Each row is a point. Each copy is the shape, with its points in the same order, stretched, turned, moved and blurred by noise. Some copies are also mirrored. Which?

Shape (5 x 2):
43  9
41  -22
27  -11
-57  -20
38  15
Copy 1 (5 x 2):
-44  17
-43  -12
-25  3
53  -7
-47  27
Copy 1 is: mirrored
Copy 2 (5 x 2):
35  14
21  37
14  26
-67  4
23  5
Copy 2 is: mirrored

Shape (7 x 3):
-17  24  -21
-9  -40  57
53  -37  28
32  11  24
-34  16  0
-29  26  23
55  18  10
Copy 1 (7 x 3):
-24  0  -19
4  -51  39
22  19  62
-21  16  38
-26  -27  -13
-41  -29  1
-20  40  44
Copy 1 is: only turned
Copy 2 (7 x 3):
-30  25  -10
12  -43  54
62  -5  9
30  31  11
-44  -2  5
-37  22  36
44  53  -1
Copy 2 is: only turned
Copy 3 (7 x 3):
15  -6  -21
-52  26  63
11  27  78
12  40  19
-14  0  -16
-24  25  -22
40  35  15
Copy 3 is: only turned

Shape (7 x 4):
-4  4  40  -15
48  34  -16  39
47  -37  8  33
-20  10  -24  10
-1  -76  -10  -30
16  39  9  -13
2  6  -52  -13
Copy 1 (7 x 4):
22  -6  33  -18
78  52  -12  -17
84  -32  -19  -2
5  37  -12  3
-13  -71  -33  -17
23  41  18  -35
-12  36  -37  -29
Copy 1 is: only turned
Copy 2 (7 x 4):
20  -5  24  -26
-2  72  35  -9
51  38  37  24
-18  12  12  16
51  -6  -13  41
3  32  10  -33
-16  33  -24  18
Copy 2 is: only turned

Shape (12 x 6):
5  -16  -4  8  48  -21
-19  -15  -14  -61  -33  24
47  11  -12  0  22  -7
6  -2  -15  -9  -19  25
-54  27  -44  -47  11  -10
-22  17  -4  23  17  -39
3  20  4  24  18  1
-36  36  -71  36  46  -24
-11  -47  -2  -25  -31  11
-71  49  -39  40  51  -24
15  -9  16  -55  -2  61
-6  -28  -33  -40  13  41
Copy 1 (12 x 6):
28  19  -7  -36  -6  -30
-46  -38  11  57  11  -13
43  32  15  13  0  -12
-4  -6  2  40  -13  8
-76  13  -9  10  36  -31
-17  44  -1  -26  -28  -32
7  30  11  -13  -25  9
-23  70  -55  -23  7  -23
-13  -39  -3  39  -24  -21
-56  66  -40  -54  -5  -14
-4  -46  35  33  16  31
-7  -32  -21  30  30  4
Copy 1 is: mirrored
Copy 2 (12 x 6):
-9  25  -13  -29  46  -5
47  -24  -12  -17  -26  19
-20  -21  -28  -31  49  17
3  -18  -23  -3  -12  29
42  27  -45  -65  -16  -2
-27  26  -31  -26  19  -31
-39  9  -8  -19  13  7
-12  67  -79  -49  17  1
32  -18  -11  19  -8  7
-30  86  -46  -55  -10  -20
20  -26  26  -22  -16  60
48  6  -17  -15  -1  52
Copy 2 is: mirrored
Copy 3 (12 x 6):
-47  -40  -9  -10  -9  3
6  52  -47  -13  10  -53
14  -27  -13  -18  -1  7
11  35  -29  10  -6  -6
-33  47  -8  -67  -29  -24
-35  -9  34  -2  -40  -13
-20  6  21  4  -13  13
-51  10  10  -42  -74  53
-7  18  -51  33  -1  -48
-80  32  52  -37  -69  42
4  44  -42  -11  55  -17
-23  32  -72  -19  11  2
Copy 3 is: mirrored

Shape (10 x 6):
-32  23  -12  44  51  41
38  -41  5  -23  -53  -7
-32  16  -10  19  13  -19
-2  2  11  -7  -18  -12
-34  -3  47  52  51  58
15  25  -5  -59  -57  18
-22  11  19  11  41  -3
52  1  4  -31  -4  -3
-39  14  -41  46  44  13
45  21  14  7  -48  -15
Copy 1 (10 x 6):
25  39  -43  -15  85  -20
2  -23  23  18  -71  34
9  8  -13  12  28  -64
-13  0  2  7  -20  -13
-31  5  -12  -18  132  -9
-30  30  -14  -25  -91  36
5  5  11  -26  60  -28
31  16  38  -21  -37  27
42  19  -56  1  68  -58
-13  34  31  34  -45  7
Copy 1 is: only turned
Copy 2 (10 x 6):
59  -9  15  55  -13  -53
-72  -3  -16  -22  -23  15
19  16  -14  2  9  -46
-24  6  -12  -2  13  -3
46  -52  34  27  1  -46
-50  48  39  20  -10  14
25  -13  -2  13  18  -20
-45  -1  -12  26  -5  34
56  5  -12  26  -11  -62
-63  3  -19  12  11  -27
Copy 2 is: mirrored
Copy 3 (10 x 6):
-2  -13  16  8  -33  78
34  -11  2  -6  -4  -73
-9  -4  25  4  5  30
-8  3  10  -12  1  -17
-19  -29  -6  -24  -65  64
33  36  10  -22  7  -51
-18  -17  4  -17  4  35
19  -3  -23  -19  17  -23
7  -6  36  29  -13  77
-5  7  -20  11  -8  -43
Copy 3 is: mirrored
Copy 4 (10 x 6):
-23  12  -1  8  84  -25
7  -16  -24  4  -63  10
24  6  25  -6  27  -34
7  -4  19  -2  -12  -10
-35  -5  -9  59  87  -10
-24  21  31  -27  -49  18
7  -18  25  2  47  -19
-8  -41  15  -36  -24  -2
13  26  -9  -5  71  -39
-22  -19  19  -15  -44  -45
Copy 4 is: mirrored

Shape (11 x 8):
18  -74  -36  -13  24  12  -68  11
-1  -17  -18  -25  17  44  19  -40
-3  49  43  39  -41  14  10  3
-29  6  54  23  17  -19  -19  4
-5  34  -5  -48  -23  22  14  -15
-6  10  50  0  -58  4  51  -20
-24  13  -10  24  -26  -24  28  -8
58  -23  -31  -21  40  49  -18  -40
-10  -48  -42  -2  30  44  -22  16
15  17  13  -16  -9  5  59  21
-7  27  21  12  -20  -28  19  -8
Copy 1 (11 x 8):
-7  -10  -63  -57  -59  22  59  105
13  -9  14  -36  -61  11  69  -17
-30  12  50  10  -28  -17  -72  -3
-81  35  16  -13  -10  2  -28  18
22  -37  32  -55  -15  -19  5  -32
-7  10  108  6  -8  -43  -11  -7
-3  27  -2  14  -12  -61  -12  -8
50  -9  -19  -49  -71  78  69  27
-25  -32  -52  -18  -81  7  64  41
12  -35  43  20  17  -15  10  -15
-8  25  22  0  5  -32  -23  -10
Copy 1 is: mirrored
Copy 2 (11 x 8):
8  -35  0  -56  -12  -14  -58  -69
25  -4  44  2  -14  -27  14  5
29  57  -22  20  13  52  27  15
-12  48  -14  -20  27  28  33  -41
29  16  -1  -17  -23  -25  25  38
34  43  -2  26  -38  36  77  3
-14  25  -21  46  -10  -4  21  -5
50  -36  34  -20  18  -14  -7  -17
-9  -22  23  -28  -9  -3  -40  -9
1  -17  -7  3  -10  20  57  30
-4  32  -26  22  -2  5  41  -10
Copy 2 is: mirrored
Copy 3 (11 x 8):
39  -22  -21  -18  -42  -36  -65  -32
-16  5  -36  14  -40  -24  22  -7
-28  65  14  -24  14  -26  13  -2
1  34  35  -41  -4  -12  -2  39
-51  16  -41  -33  -21  -7  42  -36
-58  37  30  2  -17  0  34  -23
-49  11  13  10  11  -25  4  16
40  -8  -40  19  -29  -53  15  -37
31  10  -47  6  -29  -19  -40  -13
-17  -1  9  -3  17  29  36  -39
-45  11  25  -22  7  -28  23  9
Copy 3 is: mirrored
Copy 4 (11 x 8):
-56  -93  34  -76  36  -3  -17  -47
-11  -29  -34  -2  12  30  -37  -33
3  32  33  22  -28  25  20  23
-5  31  74  18  31  2  -2  -23
27  5  -25  -19  -11  -1  -35  -3
49  -3  23  39  -42  36  10  -15
10  -22  18  35  -26  -12  13  0
-69  -34  -49  -43  12  15  -29  -68
-38  -71  -6  -38  50  20  -6  -8
40  -8  -31  5  1  -3  37  -11
10  17  28  28  -35  -23  13  -15
Copy 4 is: mirrored

Shape (15 x 9):
50  -37  42  18  -18  -23  -21  35  0
-1  -22  -11  -6  37  -21  18  -23  -16
-5  14  -30  -42  -11  -22  34  -32  -1
-4  16  -11  10  -13  -27  28  -16  -5
28  -31  -34  -11  5  -9  0  -40  -70
66  -42  47  -1  -1  -23  -79  -36  -37
4  -14  -33  1  1  -15  23  -26  -2
-5  -1  -24  -35  -9  -23  3  -34  -21
19  8  70  -3  -3  -14  30  -40  0
-2  18  -14  17  -15  4  4  -29  -38
-2  -29  -11  6  -14  -22  -48  -32  -29
9  1  -18  -46  56  -3  -44  -42  -27
24  -32  -32  -11  47  107  13  -35  -7
7  -17  6  15  -18  -3  21  -43  -12
-2  -38  42  1  19  51  26  -6  -22
Copy 1 (15 x 9):
17  -3  15  -36  -60  29  -53  -7  16
15  -29  -10  27  -1  -33  -28  -4  13
-12  -20  -14  32  39  -4  -2  -17  35
-4  11  -16  17  16  -9  -2  -4  32
66  -22  13  31  -3  -32  12  -64  23
87  7  7  -8  -46  1  -90  -91  13
23  -5  -6  35  13  -4  7  4  15
7  -8  -13  37  7  -5  -18  -44  25
6  -2  17  5  53  -35  -103  1  24
21  31  -4  11  23  -21  13  -24  1
42  23  -4  34  -30  6  -16  -53  9
38  -27  -41  29  13  -19  -35  -73  -26
40  -23  33  14  69  -14  21  36  -90
29  15  21  29  31  -12  -30  14  19
-7  -28  53  3  28  -35  -40  36  -41
Copy 1 is: only turned
Copy 2 (15 x 9):
43  -7  -25  5  -9  48  -40  -16  -64
-29  36  -17  6  17  -3  -17  -10  -19
-47  24  2  16  -30  -16  -1  19  19
-12  20  12  18  -4  7  -21  1  12
2  50  -74  34  -17  -24  -56  -13  -23
54  22  -61  -20  -33  -6  -73  -63  -82
-29  27  -20  4  6  -8  -42  11  10
-35  13  -17  21  -26  -20  -8  -6  -3
29  65  30  -47  -23  39  4  -31  -6
17  28  -19  24  -7  -10  -30  -21  21
-7  -4  -36  18  -13  -6  -60  -49  -23
-23  10  -48  -14  -3  -49  -5  -26  -27
4  45  -98  -60  10  -3  -33  7  33
-2  50  -3  -15  -13  15  -46  -15  14
26  58  -43  -25  1  56  9  -36  -2
Copy 2 is: mirrored
Copy 3 (15 x 9):
-21  -60  -35  -17  37  -48  -20  68  15
32  -25  16  -20  23  40  26  -1  32
39  25  23  -39  41  12  65  -30  1
51  -2  -1  -20  17  -14  50  -1  12
42  -9  -25  9  78  47  30  24  17
14  -35  -67  -36  91  1  -90  67  42
31  -10  -9  -24  18  18  47  -14  7
47  18  9  -26  48  21  27  -1  4
39  -26  2  -30  71  -25  7  -31  46
59  17  -26  17  32  -3  18  3  14
50  -11  -39  -9  33  17  -40  35  4
20  34  16  -34  33  62  -34  8  45
-48  19  -25  47  25  54  -1  -83  19
45  -21  -30  -6  49  0  20  -25  9
-3  -32  9  55  45  9  -10  -38  21
Copy 3 is: mirrored

Shape (15 x 11):
-5  26  -24  20  -5  4  18  -9  18  -7  6
-1  -27  -27  17  3  20  4  -6  -9  -6  -26
-2  92  -23  21  -31  15  1  1  28  3  23
-47  -24  5  14  -6  -10  9  -14  -14  16  -16
-40  12  72  11  -30  8  7  10  -3  -6  -10
-5  -26  -19  16  64  -34  18  4  116  57  -3
-1  -21  -19  -11  1  25  16  22  -13  15  -56
-8  24  -14  19  -19  -6  -29  19  14  61  29
14  -27  9  -22  -21  36  -35  67  21  13  18
9  -14  -23  -54  -16  35  13  -13  -9  34  17
-65  8  11  -24  -29  26  12  10  27  4  8
-44  28  31  10  -14  -61  -59  -6  22  28  3
-4  -29  -19  1  67  15  10  59  -8  16  -2
1  -16  -10  -28  22  19  2  3  55  14  -1
7  -21  17  23  11  37  -85  -14  21  35  -40
Copy 1 (15 x 11):
-4  24  5  -38  -3  -1  -32  -6  6  11  -25
26  10  -28  25  -19  -13  -6  -3  -11  15  2
8  54  35  -66  23  38  -73  -6  -22  24  -43
-11  -5  -5  -10  -11  -41  2  -7  -31  8  21
-9  4  -9  -33  39  0  -10  19  -33  -40  34
-78  59  30  -45  -13  -81  -50  25  71  5  -11
68  25  -43  1  -30  -29  -12  -16  -9  -17  12
-38  82  41  -64  -12  -12  -11  -6  -46  23  1
12  82  -52  -19  -5  16  30  11  -7  -14  35
45  39  -15  -5  3  -1  29  -57  10  1  -26
11  22  -45  -42  43  -14  -5  -22  -9  9  0
-56  14  77  -58  3  -33  -3  15  -7  58  52
-8  63  -46  6  -45  -30  -46  -19  -9  -30  33
-5  45  -9  -13  -1  -26  0  -5  55  9  2
17  48  43  39  13  -37  15  32  1  72  45
Copy 1 is: only turned
Copy 2 (15 x 11):
-32  -14  -23  4  -12  5  -22  1  36  -2  -3
14  20  -55  1  -6  -30  -8  21  30  3  -3
-71  -7  -14  2  -26  42  -36  -30  19  -2  11
-13  -11  15  5  -20  -64  -29  17  50  4  18
-62  -38  48  -14  -31  -41  -26  21  -10  19  15
20  -23  -2  -8  85  45  -56  7  46  19  -5
23  37  -36  48  -6  -14  11  38  33  7  2
-3  8  13  -2  -20  -12  -52  -42  8  0  38
31  51  0  -41  4  5  39  -12  -43  18  -5
21  -4  -12  24  10  -13  61  -24  55  2  18
-51  -1  27  -15  6  -37  9  3  33  17  8
-46  -15  35  -23  17  -55  -89  -14  -19  -26  22
54  33  -10  -11  -5  38  21  44  25  -16  20
1  -1  -24  -15  52  23  20  4  20  14  1
-11  28  -72  -31  48  -34  -34  7  -36  38  53
Copy 2 is: only turned
Copy 3 (15 x 11):
6  32  -24  24  10  21  -16  -21  11  26  -19
14  -7  -8  18  5  -3  15  11  -2  -36  -41
4  64  -59  1  -3  38  -53  -17  -15  73  14
0  24  38  13  -35  0  19  10  36  -44  -12
-13  25  62  14  -29  -15  -36  22  30  -21  48
-33  -3  -30  92  20  2  67  23  119  84  -67
9  -1  -37  20  14  -25  27  31  16  -57  -18
-25  30  -22  -24  -23  28  36  27  9  50  1
-15  -58  -9  -30  33  16  27  73  11  2  42
-39  0  -20  -52  47  4  12  14  26  -31  -26
-16  21  14  5  8  53  -31  41  51  -29  20
3  19  26  -9  -97  8  1  16  68  48  19
-23  -40  -38  60  20  9  76  -12  12  -35  12
-35  -28  -21  15  34  7  12  23  63  14  -30
-33  -42  -10  -2  -63  -14  19  70  3  17  -27
Copy 3 is: only turned
Copy 4 (15 x 11):
7  -1  0  2  -9  12  22  35  52  -30  -8
10  -26  -2  24  -42  19  11  -35  19  -22  -5
37  40  -6  -18  7  33  43  110  56  -11  0
-12  -41  35  21  -8  -9  -10  2  4  13  -32
-4  -10  46  -11  35  31  -28  23  -26  -10  -23
-5  -7  -54  39  65  -91  9  -25  49  -52  -85
35  -24  -29  30  -31  27  -37  -53  -16  -6  -2
13  21  -3  -13  -1  -19  38  66  -12  17  -47
13  38  -44  18  -22  12  17  -20  -77  -55  3
-5  -25  -25  24  -23  -11  16  9  -39  4  48
2  -22  -9  51  20  25  -6  66  -21  -24  6
2  56  64  24  25  -45  7  74  7  25  -50
-37  11  -62  24  -22  18  -16  -66  -5  -11  -56
-4  4  -46  54  19  -24  2  -13  -2  -40  1
39  23  11  57  14  -4  37  -48  -42  21  -28
Copy 4 is: only turned
